Each row of a before or after table is a point. The points were changed in one or more steps. Then noise was added and the rows were shuffled. The steps act on columns, c1 being the first. Name the steps. A step turns or swaps two columns, mirrors them in a line or flattens them onto one, adds a multiple of one to another, or multiplies or shifts one. Angles are multiples of 10 degrees, from the lower column toward the higher: turns from -170 to 170, lines from 10 to 170 but not 90. Use the fewest steps. Two steps may share a column if one is a turn and the other turns, adds or multiplies; they go together, in the order done. Otherwise the lowest column goes first.

Before, 12 rows:
[[  6 -32]
 [ 72   4]
 [-16  22]
 [-18  17]
 [-21  -4]
 [  8  43]
 [-60   2]
 [  4 -15]
 [ -1 -79]
 [-55 -54]
 [  2 -18]
 [ 31  19]]
After, 12 rows:
[[ 17   7]
 [-27   4]
 [-34 -28]
 [ 68  41]
 [-30  49]
 [ -7  20]
 [ 32 -65]
 [ 31  12]
 [-23   7]
 [ 14   6]
 [  0 -36]
 [ 20  75]]
Steps: mirror c1 and c2 in the line at 150 degrees

Before:
[[  9 -15 -19 -29 -28  16  10 -32]
 [ -9 -15  35   4 -26  21   8  68]
 [ 39 -10 121 -25 -38 -33 -28  -6]
 [ 27  -8  12 -24 -22   6 -40  14]
 [ 43 -13   6 -23 105 -33  -9   0]
 [ 30 -19  -6  -6 -43 -18 -15 -24]
 [ -3   1 -13   6 -30   2 -14  -4]
 [-13 -27  15  -8 -52 -29 -25 -20]
 [ -5  21 -20   2 -40  -2 -21 -33]
 [ -1  22 -13 -19  16 -58  11  54]
 [-27  20 -23 -36  -9 -46 -25   2]]
After (11 x 8):
[[   3  -46  -14  -18   16   39    9   54]
 [ -13   -3   36    5  -23  -27    6   68]
 [ -29  -28  -23  -35   -3   37  -25    2]
 [  59  -17    5  -23   95   31   -7    0]
 [   4   35  -18  -30  -29   10   10  -33]
 [ -13   -1  -20    2  -39    1  -22  -33]
 [ -22  -10   14   -9  -48   30  -25  -18]
 [  23    0   11  -23  -26   -8  -40   13]
 [  33 -105  120  -25  -45  -48  -27   -6]
 [  -8   10  -14    5  -29    6  -13   -2]
 [  23    6   -6   -6  -47   31  -15  -23]]
Steps: turn c1 and c5 by -10 degrees; add 1 times c3 to c2; turn c2 and c6 by -140 degrees

Before:
[[-29 -32 -56  12  35  29   6 -58  17  42   9 -36]
 [-26  48  23 -29   9  26 -19  20   3 -29  -7  42]
 [ 32  74 -41  10  -9  84  49  15 -35   3  29 -22]
 [ 14  70 -10  21 -20   0  15 -33  23 -39  25  46]
 [  1  34  26  26 -17 -42 -40  -1 -46 -23  36 -39]
 [ 23  16   4  40  -4  76 -12  98 -23 -18  55  13]
 [-47  94 -42 -28  11 -15 -23   3  23 -46  37  44]
 [  2  31 -23 -37   7 -15 -14  -1  23  -7  13  24]
 [-30   1  10 -49 -44 -10   6 -44 -22 -39   1 -15]]
After (9 x 12):
[[ 54 -49 -12 -54  37 -77  39  31 -23   2 -47 -35]
 [-50 -91 -20 -40 -17  10 -14 -10  23 -45 -51  27]
 [ -2 -47  -6   8 -11  10  -6 -13  21  -6 -27  24]
 [-37 -32  -4  37  38  25  -6 -29 -41 -38   9 -34]
 [-17 -54  -1  -8   1 -26  -9  17  13 -29  24  31]
 [ 44  12 -54 -41  29 -70  -9  97  30 -18 -15   8]
 [-17  34  11  11 -24 -39   2 -59 -14  42 -56 -16]
 [-13 -12 -41 -42   2  46 -54  21 -40 -22  13 -34]
 [ 12 -39 -18 -62  18   6  23 -42   5 -38 -18  19]]
Steps: turn c5 and c6 by -160 degrees; add -0.3 times c6 to c1; turn c2 and c4 by -140 degrees; turn c3 and c11 by 110 degrees; add 0.5 times c10 to c12; turn c7 and c12 by -20 degrees; turn c8 and c9 by 30 degrees
